Rows are points. Each copy is the shape, with its points in the same order, turned, moved and blurred by noise. Some copies are also mirrored. Which?
In the rows, zero is written as 128.

Shape, 8 rows:
[[108 143]
 [109 104]
 [ 70 116]
 [177 101]
 [105 116]
 [158 112]
 [174 109]
 [101 137]]
Copy 1:
[[118 144]
 [148 167]
 [113 188]
 [193 114]
 [138 166]
 [172 123]
 [179 117]
 [117 149]]
Copy 1 is: mirrored
Copy 2, 8 rows:
[[112 138]
 [116 101]
 [ 75 111]
 [183 103]
 [110 113]
 [163 114]
 [179 111]
 [104 132]]
Copy 2 is: only turned

Shape (7 x 4):
[[ 93 130 157 151]
 [140 153 158 142]
 [134 127 170  70]
 [148 137 151 120]
 [ 99 179  71 140]
 [146 116 163 102]
 [138 136  66  98]]
Copy 1:
[[114 124 167 116]
 [153 142 148 119]
 [119 192 163 175]
 [142 147 148 131]
 [ 89 138  87  76]
 [130 156 155 173]
 [101 143  64 134]]
Copy 1 is: mirrored
Copy 2:
[[ 91  80 155 131]
 [140  81 135 129]
 [131 119 138  57]
 [146 110 136 112]
 [ 89 118  73 174]
 [138 120 157  96]
 [119 173  91 145]]
Copy 2 is: mirrored

Shape (12 x 6):
[[148  83 155  56  86 101]
 [161  87  90  79 165  89]
 [114 147 102 134  88 169]
 [132 168 106 133 156 158]
 [159 127 138 129  80 123]
 [123 133 171 134 138 110]
 [171 143 126  92 112 171]
 [134  96  92 136 147 129]
 [155 163 106 127 128 120]
 [181  93 125  93 121  92]
 [102 174 156 112 158 133]
 [111 156 182  89 156  87]]
Copy 1 (12 x 6):
[[174  63 171 105 149 152]
 [169  85  80  94 152 102]
 [107 149 117 158 150 197]
 [110 183 100 127 149 139]
 [154 120 149 169 126 157]
 [109 129 166 131 132 112]
 [168 160 126 117 134 176]
 [121 108  79 130 121 135]
 [144 152 114 157 156 129]
 [184  88 121 124 129 121]
 [102 172 158 108 163 117]
 [117 134 185 103 171  88]]
Copy 1 is: mirrored
Copy 2:
[[182  69  90 133  98 166]
 [176 109  85  81 161 113]
 [102 146 157  95  90 177]
 [106 163 141 108 165 165]
 [162 131 149 140  93 159]
 [116 106 134 165 145 140]
 [163 144 138 110 133 209]
 [135 115 144  79 146 119]
 [139 171 127 121 134 149]
 [199 110 111 119 133 127]
 [ 82 132 111 150 166 168]
 [111 104  78 174 161 147]]
Copy 2 is: mirrored
Copy 3, 12 rows:
[[122 124 137  31 157 121]
 [155  78 110  91 167  71]
 [ 98 130 123 125  77 163]
 [139 109 150 169  96 113]
 [146 156 124  95 119 148]
 [129 160 160 128 169 126]
 [156 115 160  98  94 133]
 [133  89  97 131 143 124]
 [151 140 122 134 102  95]
 [169 120 113  66 153 106]
 [104 147 188 153 123 103]
 [107 157 184 115 167  79]]
Copy 3 is: mirrored

Shape, 12 rows:
[[141  74 156 201  99 130 152 109 141]
 [ 86 115 132 138 185 124 153  74 129]
 [ 88 120 135 102 110 120 152 140 142]
 [106 132  49  56  99 133 145  72 131]
 [116  83  96 112 149  93 130  96 145]
 [152 140 138 144 148  84 100 109 146]
 [150 161 111 101 171 132 118 137 127]
 [152 120 115 110 101  87 146 123  88]
 [185  80 182 121 143 114 125 176 117]
 [ 92 101  90  95 148 144  96 147 100]
 [100 124 136  55 108 165 117 146  76]
 [121 119 132 182 177 106 160 147 162]]
Copy 1, 12 rows:
[[ 91  69 131 204 125 131 146 144 149]
 [113 109 137 102 179 121 164  97 143]
 [104 132 142 102 107 133 139 166 136]
 [133 139 100  61  56 152 141  80 151]
 [120  80 104  90 122 106 126 119 153]
 [162 109 141 144 142  93  93 127 153]
 [179 133 129 101 151 153  97 132 132]
 [149 105 118 132  82 112 120 136  89]
 [151  52 162 146 135 142  86 196 100]
 [ 94 123 105  77 133 159  79 127 111]
 [103 139 163  79  92 182  92 134  75]
 [134 107 109 151 188 118 145 174 159]]
Copy 1 is: only turned
Copy 2, 12 rows:
[[130  87 154 199  88 165 131 125 134]
 [110  97 137 155 185 114 164  79 125]
 [ 83 116 128 109 129 125 142 133 143]
 [112 131  46  75 116 114 174  68 130]
 [147  97  88 125 155 113 129 103 152]
 [175 148 142 145 139 114 121 111 153]
 [136 175 110 115 177 133 134 131 114]
 [145 135 110 123  99  82 130 137 109]
 [169 101 166 126 136 149  90 192 114]
 [ 98 117  79 102 160 132  88 120 101]
 [ 84 125 116  57 121 124 108 126  66]
 [118 119 143 189 172 135 138 155 169]]
Copy 2 is: only turned

Shape, 15 rows:
[[108 117 107 134 154 146  93 117 152 146 146 142]
 [111 132 125 140 152  92 138 148 113 151 122 126]
 [109 138 139 125  82 161 130 108 141 156 148 125]
 [167 142 110 128 121 133 143 127 128 106 135 138]
 [113 123 133 156 133 160 150  99 132 124 130  93]
 [121 124 128  99 149 130 136 113 124 126 116 142]
 [133 167 130 138 148 164 125 106 114 166 187 120]
 [112 161 117 125 144 158 127 142 144 150 130  92]
 [101 178 135 128 152 159 100 110 111 142 175  89]
 [ 99 123 117 145  55 152  96 115  99 110 161 150]
 [205 122 121 136  86  10 107 114 136 157 134 136]
 [175 123 184 138 145 142 139 144 144  99 121 126]
 [118 116 135 137 146 165 144 176  91 153 135  97]
 [122 165 131 149 145 152 132 123 140 146 119 146]
 [146 123 118 134 135 130  66 112  94 160 113 140]]
Copy 1, 15 rows:
[[104  99 123 145 141 160  98 108 152 120 130 138]
 [ 99 128 134 136 142 111 135 146 102 126 116 145]
 [118 135 135 133  71 164 131 107 142 140 149 122]
 [163 130 106 115 122 146 131 121 108  97 144 152]
 [117 142 125 146 123 164 156  88 117 108 125 100]
 [114 121  89 116 134 124 135 123 133 124 145 128]
 [113 152 145 138 141 187 110 103 108 149 175 139]
 [110 156 140 108 138 175 125 128 135 127 114 121]
 [ 89 166 140 123 138 181  85 102 103 133 152 105]
 [115 104 108 155  39 171  94 122 101 101 154 127]
 [193  96 157 123  97  50  98 103  76 151 115 193]
 [180 140 134 134 146 115 143 134 136  88 159  97]
 [107 121 146 130 142 173 154 171  99 126 133  96]
 [124 162 115 154 135 154 125 129 143 123 135 145]
 [142 100 100 157 131 142  78 134 108 162 121 123]]
Copy 1 is: mirrored
Copy 2, 15 rows:
[[118 115 109 159 129 156 107 107 143 169 145 120]
 [121 138 147 158 134  92 148 146 135 169 128 124]
 [146 123 143 134  59 141 134 109 122 157 121 125]
 [166 160 107 128 115 120 142 122 139 128 115 122]
 [124 135 147 155  98 147 150 102 128 127 113  79]
 [119 123 126 112 136 124 141 109 137 143 115 128]
 [152 177 152 146 102 156 132  90 106 177 160 119]
 [122 167 130 137  98 139 128 126 139 180 114  89]
 [110 181 162 146  97 141  99  99 103 160 156 103]
 [147 108 108 144  63 137 101 135  77 111 136 158]
 [219 112 134 149 119   7 124 119 177 141 137 159]
 [164 157 164 130 136 152 138 146 183 106 117 116]
 [135 137 154 136 128 155 149 178 104 174 128  79]
 [132 164 135 156 114 153 135 111 142 165 101 138]
 [164 115 138 147 144 117  80 117 109 166 115 133]]
Copy 2 is: only turned
Copy 3 (15 x 12):
[[111 123 125 151 159 129  79 107 124 150 145 123]
 [122 126 136 151 149  92 147 147 102 150 126 112]
 [122 111 134 123  89 140 115  94 134 159 166 109]
 [169 138 117 120 132 120 136 126 127 114 159 148]
 [130 113 140 153 123 147 137  95 118 108 142  92]
 [123 127 124 105 155 124 131 117 117 129 124 128]
 [137 143 138 137 141 139 114 100  89 153 208 110]
 [123 155 130 142 133 142 114 137 123 137 158  75]
 [111 148 148 136 131 131  94 111  74 125 191  81]
 [120  96 111 137  62 135  94 110  94 133 157 163]
 [218 108 163 129 119  18 114 145 137 172 136 164]
 [147 116 179 122 156 145 152 152 152  99 159 147]
 [123 106 132 142 137 166 154 167  93 142 148  89]
 [118 167 138 150 139 144 133 108 129 145 147 125]
 [156 132 156 134 137 132  82 124  82 162 111 144]]
Copy 3 is: only turned
Copy 4, 15 rows:
[[101 106 113 135 180 114 125 139 134 147 148 146]
 [118 167 126 161 141  96 148 110 131 155 119 115]
 [106 112 149  94 125 142 145 137 110 142 166 114]
 [158 132 106 128 121 140 149 134 116 108 127 145]
 [112 104 136 128 151 141 156 113 114 109 138  79]
 [114 144 128 118 147 136 126 102 151 127 123 141]
 [137 138 101 125 158 146 118 119 101 154 191 105]
 [128 143 125 105 175 128 138 153 125 143 135  93]
 [117 152 110 113 166 123  87 127 101 129 169  78]
 [ 72 101 105 118  75 139 114 146  89 130 151 137]
 [201 117 101 136  70  30 159 108 123 155 133 174]
 [178 125 170 158 131 147 132 135 126  92 130 133]
 [129 146 131 164 129 163 133 145 134 166 117  81]
 [122 144 139 121 170 134 147 128  98 133 130 132]
 [133 107 111 135 136 122  91 115 110 174 111 144]]
Copy 4 is: mirrored

Shape:
[[120 111 110 134 115 111 147 120 168 155 150  95]
 [120  98 130  87 115 159 134 110 158 164 148 138]
 [119 137 126 154 133 158 178  89 116 129 157 131]
 [130 116 130 161 126 154 149 170 164 109 116 111]
 [130 105 115 109 149 117 145 112 113 141 143 106]
 [125 103 142 156 143 112 135 109 127 100 127 124]
 [133 132 110 117 102 145 142  98 151 139 120 127]
 [129 120 235 144 111  97 142 125 168 117 134 115]
 [120 130 130 127 107 159 128 116 121 168 145 107]
 [135 135 115 140 162 146 155 129 119 162 114 133]
 [ 82 128 173 164 197  74 140 190 115 134 128 194]
 [ 27 120 120 144 101 159 171 135 124 142 130 162]
 [ 99 167 146 155 212 160 129  98 125  86 125 107]
 [136 105 116 160 104 137 168 239 119 160 129 128]
 [120 134 126  95 133 115 166 100 120 137 133  96]
 [133 108 120 162 110 129 144 123 112 149 111 128]
 [132  98 154 150 120 143 181  94 123 163 118  94]]
Copy 1:
[[131 109 111 140 141  82 140 118 175 135 132  89]
 [ 94 138 104 105 117 134 113 117 185 159 128  87]
 [133 133 129 152 160 161 134  92 134 131 157  94]
 [117 118  89 153 136 132 160 150 153 100 114 135]
 [106  97 128 102 153 116 136 117 133 150 150  96]
 [126 100 113 113 170 125 121 107 134 112 138 140]
 [117 141 105 131 131 119 139  96 142 148 108  92]
 [142 103 164 123 147 127  72 141 170  82  78 141]
 [122 128 106 139 121 127 106 132 135 155 131  71]
 [112 101 115 142 157 151 153 126 133 180 125 117]
 [125  89 150 144 178 138 103 164 161 173 165 235]
 [ 75 164 107 200 137 121  96 104 160 147 178 139]
 [115 146 114 126 249 158 134 148 111 128 131 125]
 [113  77 109 181  68 131 166 178 145 138 153 150]
 [ 98 121 158 118 154 104 136 110 132 144 132  85]
 [123  90  98 151 125 127 127 103 119 146 129 124]
 [105  77 130 157 142 142 114  96 145 121 116  80]]
Copy 1 is: only turned
Copy 2:
[[136 110 145 128 121 129 110 157 140 137 154  86]
 [136 119 154 101 108 170 116 113 116 148 160 135]
 [168 102 138 178 126 151 126 128  82 148 127 102]
 [121 107 164 157 153 162 131 177 147 103 113 128]
 [150 113 134 115 152 118 134 131 101 135 153 103]
 [132 106 165 153 162 111  99 149  89 128 121 128]
 [149 100 134 128 107 137 107 119 128 130 122 134]
 [135 138 247 153 158 125  97 134 130 168 105 118]
 [175 130 138 116 115 160 117 144 110 152 123 115]
 [151  97 108 136 159 151 143 146 115 162 124 128]
 [ 56 143 150 169 206 118 159 179  80 206 115 136]
 [ 79 119 137 144  88 181 137 152  64 152  86  93]
 [144 128 111 186 220 161  85 113  91 134  95 104]
 [124 120 154 129 130 153 208 230 142 128 121 130]
 [156 119 140 123 137 113 134 100 112 144 125  85]
 [152  87 143 132 127 126 129 170  99 148 107 129]
 [177  70 177 124 138 148 125 142 104 153 113  90]]
Copy 2 is: only turned

Shape:
[[108 160 165 132 175 159 143 136  88 157 135 156]
 [127  96 111  93 123 163 102 188 171 102 134 124]
 [132 102 149 103 150  97  99 100 169 100 106 127]
 [115 104 151 160 170 156 138 102  88 184 154 102]
 [139 134 180 145 154 126 171 151 134 195 144  87]
 [166 148 105 111 132 208 130 130 169 123 143 138]
 [150  94 124 107  92  91 106 116 124  83 120 119]
 [ 94 159 128 167 173 129 180 117 104 147 132 101]
 [114  94 174 105  86 111 115 119 146  71 128  92]
 [129 138 118 144  98 170  82 148 183 120 116 149]
 [161 152 129  97 114 135  82 161 149 125 151  95]
 [109 106 142 118 124  94  74 115 146  87 132  80]
 [106  91 158 121  89  60 108  94 119 117 110 107]
 [ 98 135 126 116 155 125 166 126 113 205 150 108]
 [117 134 142 134 162 153 146 120  89 170  74  91]
 [130 116 146 178 181 107 164 134  81 170 124 113]]
Copy 1 (16 x 12):
[[128 178 150 146 176 176 146  88 132 130 137 148]
 [146 113 117  77 166 127  74 157  93  99 120 116]
 [141 121 163 146 142  87  82 106 116  59  93 117]
 [158 162 153 175 147 133 118  83 138 183 155 107]
 [134 177 201 116 169 120 144 122 148 176 103  88]
 [166 152  92  62 134 129 113 102 114 116  93 164]
 [134 105 163 143  95  86 104 149 104  83 134 133]
 [110 147 145 144 149 144 166  76 172 141 139  91]
 [139  93 202 114  98 107  91 114  97  70 136  97]
 [150 123 110  91 112 166  69 139 133  98  84 150]
 [147 178 129  89 115 115 104 168 111  91 112 116]
 [138 131 158 138 109 101  72 138 119  64 135  82]
 [105 104 205 170  92  94  85 131 111  90 121 114]
 [ 85 169 147 127 165 108 120  95 142 178 138 115]
 [112 157 140 167 141 149 146  78  94 152 102  88]
 [124 145 164 189 159 132 171 120 160 168 130  95]]
Copy 1 is: only turned
Copy 2:
[[ 69 125 160 159 143 182  85 122 122 152 129 128]
 [123 133  72  77  96 115 115 155 161 115 110 154]
 [150 132  84 129 187 108 106 112 152 104 106 158]
 [ 93  70 114 172 141 166  88 112 142 147 122  80]
 [103 105 134 201 134 150 129 153 164 146  88 110]
 [129 100 108  81  93 181 149 144 167 132 150 160]
 [196 124 114 115 154  83 122 117 131  96 112 117]
 [ 93 112 109 204 127 166 134 106 106 151 135 109]
 [142 127 114 124 143  56 127 100 152  86 105 133]
 [160 123 107  94  78 143 109 100 168 144 108 180]
 [156 149 112 120 123 117 119 160 191 140 142 121]
 [156 127  82 140 160  69 109  99 168 116 135 127]
 [177 130 104 156 163  81 105  80 139 115  74  94]
 [ 85 120 101 166 150 181 141 122 144 170 102  72]
 [106 125 107 183 137 196  99 107 138  93 104  82]
 [120  99 110 212 137 163  91 139 105 146 112  95]]
Copy 2 is: only turned

Shape:
[[132 159  94 138 107 131 189 153 128 131 110 146]
 [122  82 156 102 153 158 140 148 121 171 104 120]
 [136 184 102  99 111  66 157 130  85 112 141 127]
 [141  67 103 112 155 146 132 108 133 146 133  87]
 [100 153 179 163 157 209 122 105  96 142 154 151]
 [124 159 106  67  99 131 165 134 123  98 168 152]
 [142  78 125 132 139 171  99  94 110 126  93 152]
 [157 121 164 136 185 179 109 145 137 120 153 143]
 [100 171 123 114 128 129 166 111 146  94 127 124]
 [130 102 179 171 172 177 173 123 105 124 148 149]
 [119  33 144 118 136 116 132 139 124 126 107 123]
 [137 162 111 111  64 147 143 146 121  90 151  90]
 [112 155 135 148 102 106 155 142 159 143 148 146]
 [158  29 117 109 122 161 116  89 126 162 134 120]
 [158 168 139  91  80  96 184 119 144 117 116 116]]
Copy 1, 15 rows:
[[132 165  74 117 104 152 171 134 140 109 118 163]
 [133 101 145  97 173 161 170 121 114 157 129 116]
 [105 167  70 111  82  71 139 128  94 109 132 145]
 [153  85 122 147 158 120 155  89 137 164 139 117]
 [130 178 167 138 214 161 122 102  99  77 138 149]
 [115 143 104  92  99 102 138 122 161  75 163 137]
 [165 100 166 128 139 155 115  84 119 140 110 151]
 [171 145 150 107 214 123 114 130 139 130 136 157]
 [115 175 102 115 130 112 150  96 155  88 104 122]
 [152 144 161 134 212 130 182 114 113  94 113 179]
 [148  68 168 121 143 115 176 134 124 151  95 115]
 [172 182 105 128  90 115 148 129 138  87 164  95]
 [102 178 121 142 125 126 156 158 150 123 121 137]
 [159  67 179 153 138 137 149  87 136 178 161 135]
 [119 190 111  93  82 100 181 111 140 138 143 128]]
Copy 1 is: only turned
Copy 2 (15 x 12):
[[128 150  92 133 156 155 168 120  92 122 135 104]
 [120 120 164  77  92 133 122 133  83 156 100 125]
 [159 146  72 123 169  73 149  85  87  92 144 124]
 [156  80 139  88  75 121 150 121 131 158 129 121]
 [100  96 207 174 133 140  94 104  77 133 139 174]
 [121 121  79 108 145 124 115 113  92  76 186 124]
 [141 114 125 138  69 156  99 108 123 167 112 172]
 [158  95 185 125 138 160  83 130 126 120 115 140]
 [113 123 117 132 145 128 162  96 117  71 143 149]
 [106  60 167 144 144 164 112 107  89 140  91 136]
 [128  89 104  97  65 111 114 139 118 142  69 118]
 [141 135 111 151 102 130 132  83  95  67 174  80]
 [ 98 141 119 140 165 110 140 130 133 119 138  98]
 [137  77 123  89  53 128 106 110 133 191 135 120]
 [110 161  86 100 147 120 143  57 119  93 140  95]]
Copy 2 is: mirrored
Copy 3:
[[162 126  79 132 112 136 192 156 131 157 117 132]
 [129  79 174  78 133 154 153 142 109 146 127 109]
 [179 151  72 119 136  77 181 107  91 123 144  99]
 [150  56 141 117 146 178 126  95 116 125 130 113]
 [118 141 198 165 159 175 189 160 105  92  78 144]
 [165 121  87 117  95 126 207 121  92  77 149 123]
 [171  60 174 132 137 142 118 135 113 107  81 150]
 [152 112 176 140 157 191 146 178 118  81 144 124]
 [134 135 100 118 137 131 182 120 119  97 140 158]
 [125 103 184 172 151 166 173 168  83 128 144 154]
 [124  58 166 108 109 131 113 126  92 139 147 126]
 [171 165  97 115  81 166 155  95 113 103 130 127]
 [122 140  99 153 105 123 176 138 159 128 160 111]
 [173  29 189 139 109 173 129  79 120 115 123 113]
 [181 143 104 109 102 103 184  99 135 137 167 148]]
Copy 3 is: mirrored

Shape:
[[132  99 151  88 156 154 100  85 166 159 137 138]
 [122  85 157  71 140 158 124  94  91 149 144 116]
 [130 138 151 127  93 154 119 115 130  88 133 137]
 [127  65 111 153  79  79  73 108 122 105  97 160]
 [ 92 150 113  94  78 163 159 126 119 101 150 143]
 [112 119 105 157 107  62  83 138 140 129  78 125]
 [ 79  80 106 157  90  91 100 114 140  97 102 135]
 [137 136 170 135  64 164 142 135 140 124 124 100]
 [125  96  78 165 103 113  86 146 119 126 100 161]
 [125 108  74 181 123  77 104  97 110  93  98 141]
 [147 104 151  59 114 135 140 106 135 123 117 142]
 [137  96 117 131 100 130 128 153 158  91 127 102]
 [104 137 157 142  89 112 141 178 130  79 157 145]
 [119 152 149 101  88 150  95 161 138  77 139 100]
 [135 120 110  79 112 127 122  82 122 153 190 130]]
Copy 1 (15 x 12):
[[125 122 133 116 125 197 112 112 137 175  91 121]
 [120 109 160  71 133 156 109 107 134 178 144 136]
 [ 81 125 155 116 118 142 132 144 142  94 133 112]
 [148  95 110 137  74 165 102 127 207  86 178 120]
 [ 84 112 133  82 115  96 136 169  99 105 134 136]
 [140 119  77 171  82 120 136 129 200 125 174 105]
 [110  88  87 134  67 128 132 118 194  93 157 134]
 [ 76 106 174 109 123 133 170 168 168 126 131  99]
 [153 118  76 120  98 149 144 139 180  84 172 114]
 [164 145 102 144  55 119 130 109 179  80 174 128]
 [128  95 164 115 128 139  90 143 137 146 115 119]
 [114  82 136 131  93 127 157 120 148 103 141  75]
 [ 82  82 141 153 114 125 175 151 113  93 182 131]
 [ 55  96 139 129 133 124 131 142 129 113 161  70]
 [123 129 143  83  71 167 103 148 101 169 143 125]]
Copy 1 is: mirrored
Copy 2:
[[129 127 113 112 161 175 115  58 112 161 174 133]
 [132 101 146  71 187 144 107  92 109 180 148 106]
 [138  99 121 123 138  99  97 104 164 124 153  98]
 [100  41 130 150  93  93 136  78  79 128 190  77]
 [105 111  82  81 145  73  97 117 162 139 121 104]
 [ 98  90 128 154  74 120 148 146  77 114 174  83]
 [ 85  62 106 127 110 103 151 111 114 128 197  62]
 [181 107 106 116 116 107  92 134 172 161 156  93]
 [106  57  97 160 113  84 128 128  74 114 171 112]
 [101  63 123 145 122  99 169 115  88  69 156  75]
 [124  93 124  75 126 145  96  76 129 156 129 129]
 [141  77 109  89 104 108 127 131 143 118 188 120]
 [108  89 134 119 109  65 135 140 184 139 158 126]
 [121 116 141  94 116  94  70 144 170 130 186 112]
 [135 151 123  71 160  94 126  65  95 150 151 118]]
Copy 2 is: mirrored
Copy 3 (15 x 12):
[[142  74 124  85 172 123 159 117 165 132 160 120]
 [130  71 140 114 164 178 178 120 119 131 146 152]
 [155 137 145 130 122 157 104 123 158 111 158 155]
 [ 98 106  65 115  91 130  90 146 125  66 180 151]
 [119 167 164 120 125 167 123 145 146 167 161 174]
 [ 95 133  98  94  84  99  89 134  99  83 152 101]
 [ 71 143  86 105 105 138  94 115 125  86 180 140]
 [142 126 167 147  88 174 117 114 167 132 154 112]
 [102 127  61 133  99 114  87 144 119 123 141 141]
 [111 172  57 124 111 118 115 137  98  70 159 137]
 [130  92 155  87 131 157 159 162 159 108 142 152]
 [105 140 118 130 128 171  94 143 162 109 134 100]
 [ 99 153 178 163 129 137  72 140 143 105 148 148]
 [145 134 172 106 128 181  61 130 143 128 136 132]
 [148 109 134 117 168 154 156 173 116 151 198 134]]
Copy 3 is: only turned

Shape (17 x 12):
[[184 124  98 117  98 107 115 146 143 126 137  83]
 [135 117 101 117  94 151 118 122  94 156  77 115]
 [124 110  77 159  76  87  87 128 184 147 128 157]
 [179 105 121 157 117 104 131  97  88  66 163 107]
 [115 129 139 122 190 132 162 100 102 120 106 125]
 [132 126  87 170 152 127 103 146  72 150  87 122]
 [104 147 128 102 102 172 154  42 109  90 184 157]
 [212 155 150 103 134 109  96 118  96 141 122 129]
 [119 157 127 114  89 106  96  99 145 138 134 144]
 [164 108  87 162 189  99 114  81 135 134 152 129]
 [113 111 140 169 120 172 173 126 124 164 116 118]
 [ 75  95 123 106 144 155 148 118  83 130 141 112]
 [154 160  97  80 142  80 113 120 152  85 145 142]
 [152 142 139 154 146 147  82 109 132  98 139 104]
 [ 81 144 147 108 118 132 127 111  98 155 116 112]
 [113 160 110 141 115 148 112 164  72 146 170 128]
 [ 95 159 135 119 116 145 167 123 109 159 101  56]]
Copy 1, 17 rows:
[[134 131 121 113 134 119 144 126 178 101  72 108]
 [157 124 117 142 116 164 155  85 112 149  75 119]
 [ 69 152  87 150 142  92 108  87 156 159  78 160]
 [172 104 149 159 180 132 118 126 173  72 115 163]
 [185  93 127  97 162 142 124 122  81 141 148 134]
 [151 106 135 156 170 143 125 117  78 148  64 102]
 [204 160 129 161 135 128 151 110 154 156 201 190]
 [186 132 143 122  94 112 106 161 123  95  70 133]
 [131 158 112 145 102  96 118 101 131 133 129 140]
 [174 111 101 119 205  94  86 144 139 148  96 144]
 [142  58 118 137 132 140 171 120 123 185 124 142]
 [172 108 161 126 153 168 130  87 128 179 158 117]
 [141 192 126  84 151 101 112 131 136  97 129 140]
 [154 120  97 163 147 131 111 168 141 115 130 106]
 [161 114 136 133 100 127 131  86 104 160 149 105]
 [142 135 190 175 141 117 153 130 124 166 117 103]
 [163  84 122 113 106 124 184  85 118 142 144  78]]
Copy 1 is: mirrored
Copy 2 (17 x 12):
[[151 114  77 122 100 127 169 120 150  95 141  90]
 [ 89 112 100 150  87 147 156 174  92 127 147 101]
 [ 97 111  52 163  85  80 132  77 159 120 135 139]
 [167 110  90 139 154 129 209  90  86 104  96 113]
 [ 97 142 153 129 171 163 180 142 107 155 129 131]
 [100 108  88 198 166 122 152 186 119 132 154 109]
 [119 165 145 117 116 161 128  69  48  97  88 169]
 [191 145  77 135 119 157 149 175 136 141  91 110]
 [114 141 101 126  93 115 106 115 117 132  88 122]
 [113 124  68 145 198 162 168  99 149 127 131 136]
 [ 89 111 163 185 117 171 159 116 120 139 143 113]
 [ 72 108 164 128 134 147 163 144  97  95 122 160]
 [151 167  87  76 126  97 145 126 138 123 119 147]
 [160  88 104 126 166 131 120 116 105 127 129  97]
 [ 74 121 160 134 114 137 124 155 115 128  88 114]
 [132 118 147 184 129 115 123 158 115  68 116 130]
 [ 73 127 178 124 115 145 156 155 116 107 118  60]]
Copy 2 is: mirrored
Copy 3:
[[146 137  94  82 114 101 106 145 117 143 132  68]
 [143  96  71  96 116 116 128  87  80 153  90 117]
 [199 133  99 107 111 100 109  63 184 148 138  88]
 [135  70 132 129 135  68 127 149 108 103 174  74]
 [100 109 128 116 176 134 163 104 100  92 129 142]
 [105  95 129 119 146 102  94  68  97 149  78 101]
 [169 127  76 164 133  71 193  95  64  72 187 142]
 [147 121 154  64 101  74 128 153  77 114 100 128]
 [175 147 102  89 101  86 160  71 119 116 141 111]
 [162 116 169 112 188 112  88 106 122 106 157 112]
 [131 113 112 168 116 171 156  95  94 138 114 112]
 [ 90 118  86 136 156 119 159  81  79 153 165 140]
 [142 162 105  71 153  53 143 124 147  94 143 108]
 [118 131 134 112 102 102 103 101  97  79 153 105]
 [116 131 103 101 114 124 184  62  83 137 131 123]
 [108 156 115 152 114  62 142  86  74 162 115  91]
 [104 137  89 100 126 160 180  82  60 128 108  74]]
Copy 3 is: only turned
